Every row gives one point. The points of each table are mixes of a few directions, plus a little noise. Count the directions of each table, and those that both share. Where both have some left over, give the other angles between the two spaces (their principal angles), to ten degrees, smallest first.

First:
[[-0.31 -3.40]
 [ 0.05  0.23]
 [ 0.23  1.64]
 [-0.18 -0.62]
 [ 0.21  2.04]]
Second (5 x 2):
[[-0.15 -1.57]
 [ 0.28  3.00]
 [-0.27 -2.56]
 [ 0.02  0.59]
 [ 0.05  0.55]]
Directions: first 1, second 1, shared 1

First, 5 rows:
[[ 0.73 -0.11  0.22]
 [ 3.61 -0.60  1.14]
 [-2.00  0.33 -0.62]
 [ 0.38 -0.06  0.10]
 [-2.73  0.45 -0.86]]
Second, 7 rows:
[[ 1.98  0.80  0.62]
 [-0.07 -0.03 -0.02]
 [ 1.70  0.69  0.54]
 [-0.73 -0.29 -0.23]
 [ 0.76  0.30  0.23]
 [-4.74 -1.91 -1.49]
 [ 1.10  0.44  0.34]]
Directions: first 1, second 1, shared 0; angles 30

First (6 x 4):
[[-1.34  2.48  0.41 -0.15]
 [-1.84  0.31 -3.89  1.45]
 [ 0.47 -0.08  1.03 -0.39]
 [ 0.88 -1.66 -0.35  0.14]
 [ 0.92  0.31  2.63 -0.98]
 [ 0.91 -1.37  0.18 -0.05]]
Second:
[[-1.44  0.25  0.26  0.49]
 [ 2.62 -0.46 -0.47 -0.89]
 [ 2.67 -0.46 -0.48 -0.91]
 [-3.59  0.62  0.65  1.22]
 [ 2.07 -0.36 -0.37 -0.70]
 [-2.32  0.41  0.42  0.79]]
Directions: first 2, second 1, shared 0; angles 50

First:
[[ 0.47 -3.25 -3.60  0.61 -3.52  0.08]
 [-0.29  2.00  2.21 -0.38  2.16 -0.05]
 [-0.30  2.03  2.24 -0.38  2.18 -0.05]
 [-0.07  0.43  0.48 -0.08  0.47 -0.01]
 [ 0.05 -0.35 -0.39  0.06 -0.38  0.01]
 [ 0.13 -0.85 -0.94  0.16 -0.92  0.02]]
Second:
[[-1.41 -0.22  0.71 -2.54  0.71  0.60]
 [-1.55 -1.22  0.03 -2.19  2.41  2.44]
 [ 0.97  0.86  0.06  1.28 -1.70 -1.76]
 [ 1.71  0.23 -0.88  3.15 -0.79 -0.64]
 [ 0.41  1.10  0.56  0.04 -1.97 -2.09]
 [-1.71 -0.92  0.33 -2.67  1.95  1.93]
 [ 1.54  0.26 -0.74  2.83 -0.80 -0.66]
 [-0.84 -0.03  0.52 -1.61  0.28  0.19]
 [ 0.88 -0.06 -0.59  1.69 -0.11  0.02]]
Directions: first 1, second 2, shared 0; angles 70

First:
[[-1.74  2.27  1.88  2.81  1.64  0.25  3.60 -2.19]
 [ 0.99  0.31  0.86  0.15  0.76  0.13  1.52  0.27]
 [ 0.18 -1.60 -1.84 -1.79 -1.54 -0.20 -3.52  1.05]
 [ 0.46 -0.66 -0.53 -0.81 -0.34 -0.07 -0.92  0.69]
 [ 2.09 -0.48  0.45 -0.81  0.41  0.01  0.80  1.20]
 [ 0.87  0.12  0.61  0.08  0.51  0.09  1.18  0.31]
 [-2.93  0.04 -1.45  0.39 -1.24 -0.07 -2.77 -1.32]]
Second (10 x 8):
[[-0.05 -0.18 -1.48 -0.67  1.38 -0.37  0.24  0.58]
 [ 0.55 -1.95  0.83  3.32 -2.18  0.05  1.15  1.45]
 [ 1.52 -0.39  0.15  4.33 -1.52  2.62 -0.48 -0.26]
 [ 0.25 -0.77 -1.47 -0.86  0.29 -0.92  1.76 -1.25]
 [ 0.09 -0.55  0.71 -0.16  0.48 -1.07 -0.69 -0.74]
 [-1.64  2.36 -0.20 -4.32  0.77 -0.28 -0.05  0.57]
 [ 0.82 -1.10 -0.38  2.93  0.76  0.41 -0.96  1.02]
 [-0.21  1.53  1.81 -0.46 -0.54  1.09 -1.87 -0.95]
 [-0.53  0.28  1.06 -0.43 -1.16 -0.16  0.24  0.33]
 [-0.87  0.59 -1.08 -3.86  1.79 -1.50  0.45 -0.95]]
Directions: first 2, second 5, shared 0; angles 70, 70

First:
[[ 1.73  0.24  0.73  0.04  0.04 -0.36 -0.72 -0.12 -0.34]
 [-6.16  1.42 -2.49  1.56  0.63  3.47  2.09 -1.22  2.65]
 [ 0.96 -1.06  0.42 -0.86 -0.44 -1.24 -0.30  0.83 -0.91]
 [ 0.09  0.35  0.17 -1.12  0.53 -1.01 -1.43  0.99 -2.53]
 [ 2.18 -0.22  0.75  0.12 -0.31 -0.47 -0.30 -0.22  0.22]
 [ 1.97  0.64  0.64  1.28 -0.07  0.74 -0.01 -1.14  1.55]
 [-0.86 -1.24 -0.31 -1.01 -0.52 -0.95  0.52  0.96 -0.64]]
Second (10 x 9):
[[ 1.24  0.09 -0.33  1.75 -0.18  1.75 -2.51 -1.27  2.92]
 [ 2.44  1.08  0.55  0.59  0.28  0.16 -2.11 -0.97 -0.78]
 [-3.93 -2.43 -1.26 -0.71 -1.09 -0.17  3.44  1.22  1.93]
 [-0.84 -1.39 -0.64 -0.52 -1.00 -0.68  1.44  0.03 -0.08]
 [-0.21 -0.40 -0.42  0.76 -0.24  0.93 -0.67 -0.37  1.99]
 [-0.41  3.18  1.72 -0.20  3.01  0.68 -0.86  1.67 -1.38]
 [-1.06 -1.48 -0.51 -0.95 -1.01 -1.15  2.08  0.32 -0.82]
 [ 1.86  0.90  0.31  0.71  0.25  0.48 -1.90 -0.91  0.05]
 [-0.39 -0.53  0.09 -1.64 -0.49 -2.05  2.16  0.56 -3.12]
 [ 1.29  1.06  0.50  0.20  0.57  0.14 -1.18 -0.34 -0.70]]
Directions: first 3, second 3, shared 1; angles 40, 50
